Each row is a point. Examples show where two turns around zero, p and q, send a point. Where does a point land after both, in the order given? Backwards means that the second turn is done in reverse. Each puzzle has new turns, and all numbers are rounded.

Turn p:
[0.30 0.29] -> [0.33 0.26]
[ 0.08 -0.23] -> [ 0.06 -0.24]
[ 0.08 -0.47] -> [ 0.03 -0.48]
[-0.26  0.24] -> [-0.24  0.26]
[-0.20  0.17] -> [-0.18  0.19]
Turn q:
[0.48 0.04] -> [0.46 0.15]
[-0.03 -0.18] -> [ 0.01 -0.18]
[-0.34  0.31] -> [-0.40  0.22]
[-0.11 -0.16] -> [-0.07 -0.18]
Where do these land?
p, then q: [ 0.17 -0.28] -> [ 0.21 -0.25]
p, then q: [-0.06  0.33] -> [-0.10  0.32]
q, then p backwards: [-0.05  0.36] -> [-0.16  0.32]
q, then p: [-0.06 -0.41] -> [ 0.00 -0.41]

Turn p:
[ 0.05  0.29  0.00 -0.18] -> [ 0.06  0.00  0.15 -0.31]
[ 0.07  0.19 -0.21  0.11] -> [ 0.28 -0.04 -0.06 -0.10]
[-0.81  0.24  0.05 -0.02] -> [-0.05  0.83 -0.08 -0.15]
[ 0.26 -0.13  0.12  0.09] -> [-0.02 -0.24  0.12  0.18]
[0.23 0.04 0.09 0.11] -> [ 0.10 -0.17  0.16  0.09]
[ 0.20 -0.63 -0.04 -0.10] -> [-0.38 -0.37 -0.27  0.30]
Turn q:
[0.16 0.03 0.23 0.10] -> [ 0.20  0.18 -0.02  0.14]
[ 0.06 -0.31 -0.29  0.21] -> [-0.41  0.15 -0.19  0.04]
[ 0.22 -0.35  0.14 -0.19] -> [-0.14  0.13  0.26  0.35]
[-0.05  0.27 -0.40 -0.31] -> [-0.08 -0.56 -0.08 -0.06]
[-0.39  0.36  0.33  0.18] -> [ 0.44  0.11  0.04 -0.46]
Where do these land?
p, then q backwards: [ 0.17  0.73 -0.09  0.27] -> [-0.29  0.40  0.62 -0.10]
p, then q backwards: [ 0.10 -0.17 -0.01  0.19] -> [ 0.25  0.06 -0.03 -0.10]
p, then q: [-0.13 -0.37  0.31 -0.32] -> [-0.02  0.06  0.15 -0.57]
p, then q: [ 0.12  0.02 -0.06 -0.26] -> [-0.14 -0.08  0.25 -0.01]
p, then q: [-0.25 -0.22 -0.15  0.12] -> [-0.08 -0.13 -0.32 -0.14]

Turn p:
[ 0.03  0.30  0.02  0.06  0.30  0.14 -0.13 -0.26] -> [-0.09 -0.16  0.10 -0.14  0.36  0.07 -0.17 -0.26]
[ 0.19 -0.02  0.00  0.11 -0.01  0.30 -0.27 -0.38] -> [-0.12  0.31  0.22 -0.19  0.19  0.21 -0.22 -0.18]
[-0.38  0.09  0.18 -0.40  0.02  0.29 -0.41  0.38] -> [-0.22  0.13 -0.55  0.07  0.46 -0.12 -0.02  0.38]
[-0.19  0.11 -0.16 -0.27 -0.26 -0.06  0.38 -0.20] -> [ 0.46 -0.11  0.03 -0.32 -0.08 -0.12  0.01  0.23]
[ 0.15 -0.34  0.52  0.36 -0.41 -0.03  0.30  0.20] -> [-0.27  0.32  0.30  0.02 -0.42 -0.25  0.57  0.10]
[-0.03 -0.16 -0.13  0.28 -0.10 -0.44 -0.17 -0.22] -> [-0.12 -0.04  0.13  0.01 -0.45 -0.09 -0.38 -0.11]
[ 0.16  0.04 -0.13  0.35 -0.09  0.23  0.27  0.23] -> [ 0.04  0.07 -0.09 -0.09 -0.17  0.16  0.42 -0.31]
[-0.42 -0.10 -0.29 -0.35  0.35 -0.52  0.03 -0.22] -> [ 0.18 -0.61 -0.03  0.09 -0.11  0.04 -0.52  0.37]
[ 0.39  0.45 -0.05 -0.07 -0.13  0.13 -0.32  0.19] -> [ 0.14  0.32 -0.21  0.16  0.33 -0.20 -0.04 -0.44]
[ 0.10 -0.38  0.03 -0.07  0.33 -0.04  0.33  0.28] -> [ 0.01 -0.23  0.10  0.38 -0.11  0.29  0.34  0.21]
Turn q:
[ 0.00 -0.31 -0.23  0.00 -0.26  0.01 -0.27  0.09] -> [ 0.24  0.11 -0.18 -0.17  0.04 -0.13 -0.25  0.30]
[-0.20  0.46  0.40 -0.38 -0.27 -0.33  0.26  0.49] -> [ 0.06 -0.16  0.01 -0.42  0.43  0.12  0.77 -0.23]
[ 0.15 -0.26  0.16  0.30 -0.05  0.35 -0.05  0.26] -> [-0.22  0.16  0.26 -0.01  0.08 -0.05 -0.09  0.49]
[ 0.17 -0.06 -0.22  0.22  0.34  0.13  0.07  0.22] -> [-0.42 -0.12 -0.13  0.20  0.01 -0.13 -0.12  0.20]
[ 0.49 -0.01 -0.15 -0.16  0.00 -0.07  0.19 -0.50] -> [-0.03  0.12 -0.25  0.10 -0.56  0.40 -0.06 -0.12]
[ 0.07 -0.07  0.39  0.03  0.08 -0.45  0.00 -0.36] -> [ 0.37 -0.21  0.16  0.30 -0.13  0.40  0.15 -0.07]
[-0.26 -0.42 -0.26  0.19  0.19  0.38  0.03 -0.02] -> [-0.13 -0.08  0.18  0.02 -0.21 -0.48 -0.39  0.20]
[-0.10  0.51  0.08  0.29 -0.11 -0.17  0.14 -0.02] -> [ 0.00  0.23 -0.01  0.30  0.18 -0.07  0.42 -0.25]
[-0.32  0.16 -0.17 -0.49  0.09  0.14 -0.37 -0.17] -> [ 0.13 -0.06 -0.05 -0.31  0.16 -0.05 -0.42 -0.51]
Where do these land?
p, then q: [ 0.22  0.50  0.12 -0.12  0.17  0.34  0.20  0.36] -> [-0.32 -0.33 -0.09  0.36 -0.52  0.00  0.04 -0.12]
p, then q: [ 0.22  0.16  0.28  0.27 -0.03  0.07  0.23 -0.31] -> [ 0.15 -0.18  0.34 -0.06 -0.17  0.30  0.20 -0.22]
p, then q: [-0.16  0.19 -0.41  0.28  0.11  0.01  0.13 -0.33] -> [ 0.16  0.08  0.05 -0.36 -0.25  0.22 -0.40 -0.02]
p, then q backwards: [ 0.17  0.01  0.20 -0.26 -0.26  0.51 -0.04  0.27] -> [ 0.12  0.35  0.03  0.27 -0.50 -0.08 -0.09  0.26]
q, then p backwards: [-0.18  0.09 -0.01 -0.24  0.36  0.23  0.25  0.00] -> [-0.08  0.16  0.15  0.46  0.18 -0.18 -0.01 -0.14]
p, then q: [-0.35 -0.03 -0.04 -0.29 -0.24 -0.36 -0.15  0.12] -> [ 0.17 -0.02 -0.47 -0.01  0.32 -0.07  0.02  0.28]
q, then p backwards: [-0.20 -0.30 -0.37  0.12  0.21 -0.36  0.15  0.14] -> [-0.31  0.20  0.00 -0.19  0.07 -0.45  0.13  0.33]
p, then q: [ 0.23 -0.29 -0.11 -0.16 -0.22 -0.38 -0.36 -0.35] -> [ 0.20  0.37  0.05  0.14  0.58  0.28 -0.05  0.05]
q, then p: [-0.14 -0.25 -0.08 -0.04  0.01 -0.36 -0.62 -0.21] -> [-0.13  0.34  0.10  0.43  0.09  0.32 -0.21 -0.41]
q, then p: [ 0.18 -0.08  0.42  0.46 -0.09  0.30  0.21  0.32] -> [-0.26 -0.32 -0.22 -0.01  0.08 -0.34  0.57  0.12]
